Each row is a point. The points of each table are mixes of a few directions, plus a little noise. How many directions does each table use, and how many do they share? Where both have some left over, give the other angles between the two spaces (their principal angles), to ten degrees, smallest first.
In the rows, 128 means zero.

First (4 x 3)
[[120  92 188]
 [133 148  95]
 [123 104 168]
 [137 168  61]]
Second (5 x 3)
[[144 165 209]
 [ 71 103  93]
 [130 122 110]
 [183 139 131]
 [112 110  96]]
Directions: first 1, second 2, shared 0; angles 50

First (10 x 8)
[[100 156 102 123 120 160 149 134]
 [100 135  95 125 132 141 162  98]
 [150 124 154 136 119 118  70 161]
 [151 103 149 137 133 100  97 126]
 [128 131 129 119 135 134 178 119]
 [121 124 119 128 133 127 141 111]
 [132 119 129 122 140 120 170 106]
 [142 119 144 149 109 112   7 165]
 [125 141 130 126 124 140 128 144]
 [132 126 132 120 138 128 178 117]]
Second (10 x 8)
[[124 143 123 123 182 148 135 166]
 [114  70 122 107 121 138 127 123]
 [132 148 133 148 112 136 132 182]
 [113 122 149  96 135 119 111  75]
 [100 104 133 140 125  94 128  92]
 [129 157 145 124 129 140 122 157]
 [137 117 123 125 104 114 124  81]
 [159 155 106 165 114 141 146 186]
 [121  92 122 117 117 110 124  68]
 [151 172 124 136 142 141 131 151]]
Directions: first 3, second 5, shared 1; angles 70, 90

First (11 x 12)
[[153 139 100 143 144 130 128 116 134 126  89 115]
 [150 138 107 141 141 128 128 120 133 126  98 117]
 [ 99 129 227 111  78  97 129 187 101 136 249 147]
 [105 112 127 114 125 139 127 120 130 128 134 139]
 [146 137 111 139 138 128 128 122 132 127 104 118]
 [111 114 117 118 130 140 127 116 132 127 121 135]
 [116 114 101 121 139 145 127 106 137 126 102 132]
 [120 129 157 123 113 118 128 146 120 130 163 133]
 [161 145 106 147 143 124 128 122 133 126  93 112]
 [104 114 140 114 119 133 128 130 126 129 149 140]
 [143 135 114 137 137 128 128 122 131 127 107 120]]
Second (11 x 12)
[[136 129 111 124 136 128 119 106 139 124 121 124]
 [121 131 165 133 119 123 138 175 113 131 134 140]
 [118 124 130 130 121 131 135 129 119 133 135 126]
 [145 142 171 129 134 113 122 189 131 117 116 150]
 [140 124  63 119 144 137 110  43 155 123 116 107]
 [120 126 140 131 121 128 136 143 118 132 135 130]
 [106 118 128 133 113 136 144 125 109 140 145 122]
 [145 124  55 116 148 137 105  33 161 121 112 105]
 [132 129 121 127 131 128 124 120 133 126 125 127]
 [122 128 143 131 122 127 135 147 119 131 133 132]
 [122 133 180 135 118 119 140 196 109 130 134 146]]
Directions: first 2, second 2, shared 0; angles 40, 60

First (10 x 20)
[[127 106 103  74 132 117 143  83  90  51  99 131 152 158 126 180  64 117
   71 140]
 [163 180 142 127 128 109 161 162 134 129 198 114 149 105 166 154 149  99
  104 114]
 [ 98  79 179  91 124 158 129  83  97  93  67 145 144 170 105  72  87 151
  134 128]
 [152 160  45 153 136  92 120 155 149 141 166 113 112  95 140 213 145 105
  105 141]
 [122  92  83  66 134 111 139  70  84  35  83 135 152 164 119 199  49 119
   60 149]
 [111 111 164 128 124 148 123 120 126 138 106 136 126 141 117  79 127 145
  153 123]
 [138 156 169 152 123 135 135 163 148 170 165 122 125 109 141  86 170 129
  158 113]
 [162 185  89 167 130 100 131 182 161 168 200 109 118  81 156 177 176 103
  124 125]
 [117 139 214 167 118 163 123 162 154 201 143 130 116 116 127  17 185 149
  201 104]
 [ 89  73  93 154 129 146  75 103 140 155  52 142  88 143  81 105 126 163
  171 148]]
Second (10 x 20)
[[137 150 127  95 168 106 152 152  93 156 169 126 107 117 145 155 201 142
  162 163]
 [106 153 172  90 193  68 116 140 121 158 203 133 152 185 138 177 165 107
  105 113]
 [119 118 104 130 108 163 152 112 119 123  82 128 130 125 123  77 125 136
  158 141]
 [169 127  59  74 146 129 157 102  75 124  63 118 103 113 137 145 201 139
  195 192]
 [169 128 145 173  89 128  97 153 160 109 151 122 106  73 132 160  90 130
   90 106]
 [132 140 175 168  96 140 118 147 167 126 159 125 145 115 133 101  89 114
   95  83]
 [113 112  77  82 152 132 145  84  93 125  61 131 137 168 118 116 155 129
  168 164]
 [ 72 103 171 216  92 149  96 177 177 126 197 144 101  94 104 120  32 161
   62  91]
 [141 104  59  64 157 106 114  58  96 103  31 127 144 181 115 166 145 109
  147 159]
 [123 146 193 187  79 160 131 155 178 130 166 126 153 110 135  62  77 115
   97  70]]
Directions: first 3, second 5, shared 1; angles 40, 60
